Each row is a point. Each copy is the shape, with its points in the same order, turned, moved and blurred by noise. Say if it was mirrored as well.

Shape (8 x 3):
[[ 1.5  2.7  4.2]
 [ 0.8 -1.0  1.0]
 [ 0.1 -0.4 -5.6]
 [-6.3  6.6  0.8]
 [ 1.3 -2.5  0.9]
 [ 6.2  6.9 -2.1]
 [ 1.3 -1.6  1.5]
 [ 1.6  1.4 -1.6]]
Copy 1 (8 x 3):
[[ 3.7 -2.3 -2.8]
 [ 0.4 -1.1  0.8]
 [ 1.2  0.7  6.9]
 [ 7.6  6.1 -0.9]
 [-1.0 -1.6  0.7]
 [ 8.5 -6.0  3.6]
 [-0.5 -1.7  0.1]
 [ 2.8 -1.7  3.1]]
Copy 1 is: mirrored
Copy 2 (8 x 3):
[[ 1.0  3.5  4.1]
 [ 1.1  2.7 -0.5]
 [ 5.1 -1.6 -4.2]
 [ 0.0 -7.0  5.3]
 [ 0.9  3.5 -1.2]
 [ 9.6  1.9  4.2]
 [ 0.9  3.6 -0.5]
 [ 3.9  0.6 -0.2]]
Copy 2 is: mirrored

Shape (6 x 3):
[[-4.7  4.4  0.9]
 [ 4.8 -0.1 -3.3]
 [ 1.8 -5.0 -0.1]
 [ 0.5  5.6  1.4]
 [ 3.1 -1.1 -1.7]
 [ 4.8 -6.5  1.2]]
Copy 1 (6 x 3):
[[-1.6  6.0  2.9]
 [-1.3 -5.4 -0.7]
 [ 4.7 -3.0 -0.7]
 [-4.1  3.0 -1.0]
 [ 0.9 -3.6 -0.8]
 [ 5.8 -4.7 -3.4]]
Copy 1 is: only turned
Copy 2 (6 x 3):
[[-2.5  4.6  4.9]
 [ 0.6 -2.2 -3.2]
 [ 0.3 -6.4  1.0]
 [-5.2  3.7  0.0]
 [ 0.1 -2.3 -1.3]
 [-1.5 -9.0  0.3]]
Copy 2 is: mirrored

Shape (7 x 4):
[[ 2.3  5.2  2.9 -5.9]
 [-3.8  4.3  2.9  0.0]
 [-2.5 -2.7  5.1  2.4]
 [ 1.1  2.8 -2.4 -6.1]
 [ 2.9  2.1 -3.6  3.9]
 [-3.2 -3.3  4.2 -2.6]
 [-1.9 -3.5 -2.5  2.6]]
Copy 1 (7 x 4):
[[-1.6  6.9 -2.1 -2.8]
 [ 5.2  5.6  2.1 -2.4]
 [ 6.0 -2.8  0.9 -2.6]
 [-4.1  5.3  1.0 -1.7]
 [-0.1  1.8  1.9  6.1]
 [ 2.9 -1.6  0.0 -6.4]
 [ 2.2 -3.5  5.6  0.9]]
Copy 1 is: only turned
Copy 2 (7 x 4):
[[-3.0 -3.6  7.5  0.0]
 [-6.2 -2.1  0.2  2.8]
 [ 0.7 -3.8 -3.8  4.7]
 [-0.9  1.8  7.0 -1.0]
 [-0.1 -0.5 -1.9 -6.0]
 [ 0.8 -0.8  0.5  6.7]
 [ 1.8  2.4 -4.0  0.7]]
Copy 2 is: mirrored

Shape (7 x 4):
[[-7.3 -2.5  2.3  2.5]
 [ 2.9  2.2 -3.1 -3.5]
 [-2.6 -0.2 -0.9  6.2]
 [ 2.2  4.3 -3.9 -3.8]
 [-2.6 -6.1  2.5  0.6]
 [-3.6 -2.2 -2.9  1.7]
 [ 3.0  5.5 -1.8 -0.7]]
Copy 1 (7 x 4):
[[ 3.6  2.4  5.1  3.3]
 [-6.2  2.3 -0.8 -4.0]
 [-0.4 -2.5  3.0  3.9]
 [-7.8  3.1 -1.1 -2.2]
 [ 3.8  0.9  5.3 -2.8]
 [-1.9  1.0  5.9  0.7]
 [-6.2  1.6 -3.3 -1.1]]
Copy 1 is: only turned
Copy 2 (7 x 4):
[[ 1.3  6.5 -3.6 -2.8]
 [ 2.7 -6.0  1.5  0.0]
 [-3.3  3.9 -0.9  0.6]
 [ 1.8 -7.0  0.5 -1.8]
 [ 4.9  5.8 -0.1  0.1]
 [ 1.0  2.5 -4.1  0.5]
 [-1.4 -4.9  3.0 -2.2]]
Copy 2 is: mirrored
Copy 3 (7 x 4):
[[ 1.0  6.9  3.1  5.5]
 [ 5.2 -0.8 -2.7 -3.3]
 [-0.9  7.2 -3.2  2.2]
 [ 4.9 -0.2 -2.3 -5.8]
 [ 1.9  2.1 -0.3  7.3]
 [ 4.0  5.9 -1.6  2.7]
 [ 1.1  0.6 -2.6 -5.7]]
Copy 3 is: mirrored
Copy 4 (7 x 4):
[[-6.2 -4.6  3.1 -3.2]
 [ 4.3  0.3 -1.1  2.5]
 [-5.3  2.3  2.7 -3.3]
 [ 5.5  1.7  0.3  1.4]
 [-6.9 -4.1 -0.2  1.4]
 [-3.9  0.0  3.4  0.4]
 [ 4.4  2.2 -1.6 -1.5]]
Copy 4 is: mirrored

Shape (9 x 6):
[[-0.4  1.3 -1.0 -3.8 -0.5 -5.7]
 [ 5.8 -9.5  4.6  0.6  1.8  0.9]
 [ 2.2 -5.4 -1.3  1.8  4.6  1.7]
 [-2.9  3.3  0.6  1.4  1.3 -2.5]
 [-6.2  5.3  0.2 -1.6 -1.1  1.7]
 [-2.1  1.8 -3.6  3.5 -6.3  2.7]
 [-1.1  2.7  0.0 -1.9 -0.5  0.6]
 [-4.2  0.7  1.4  5.3 -1.4  1.4]
 [-1.5 10.6 -2.1  3.1 -5.0  1.8]]
Copy 1 (9 x 6):
[[-0.3  0.6 -5.1  4.8 -1.6 -3.9]
 [ 8.3 -7.0 -2.8 -0.9 -3.3  4.8]
 [ 4.5 -5.1  0.2 -1.9  1.3 -0.1]
 [-1.4  2.5  1.3  4.1 -0.8 -1.8]
 [-6.9  3.3  1.0  1.3 -3.0 -0.8]
 [-3.6  5.0 -3.3 -2.3  3.2  4.0]
 [-2.0  1.9 -1.8  0.0 -2.9 -1.2]
 [-2.2  1.9  2.6  1.6  1.2  4.3]
 [-4.4 11.8 -0.3 -0.9 -0.3 -0.8]]
Copy 1 is: only turned
Copy 2 (9 x 6):
[[-5.1  0.3  0.0 -5.7 -1.2 -1.2]
 [-4.4 -8.8 -5.3  4.6 -3.6  5.5]
 [-2.3 -5.1 -1.2  5.2  2.2  2.2]
 [-0.4  2.4 -3.2 -1.5  0.4 -2.8]
 [ 2.0  7.7 -0.8 -1.8  0.5  0.0]
 [ 5.6  0.7  3.3  0.1 -4.5 -1.8]
 [-1.6  3.6 -0.2 -0.1 -1.4  0.5]
 [ 5.2  1.4 -3.6  1.2 -1.1 -2.1]
 [ 2.1  8.0  2.5  0.9 -4.6 -6.0]]
Copy 2 is: only turned
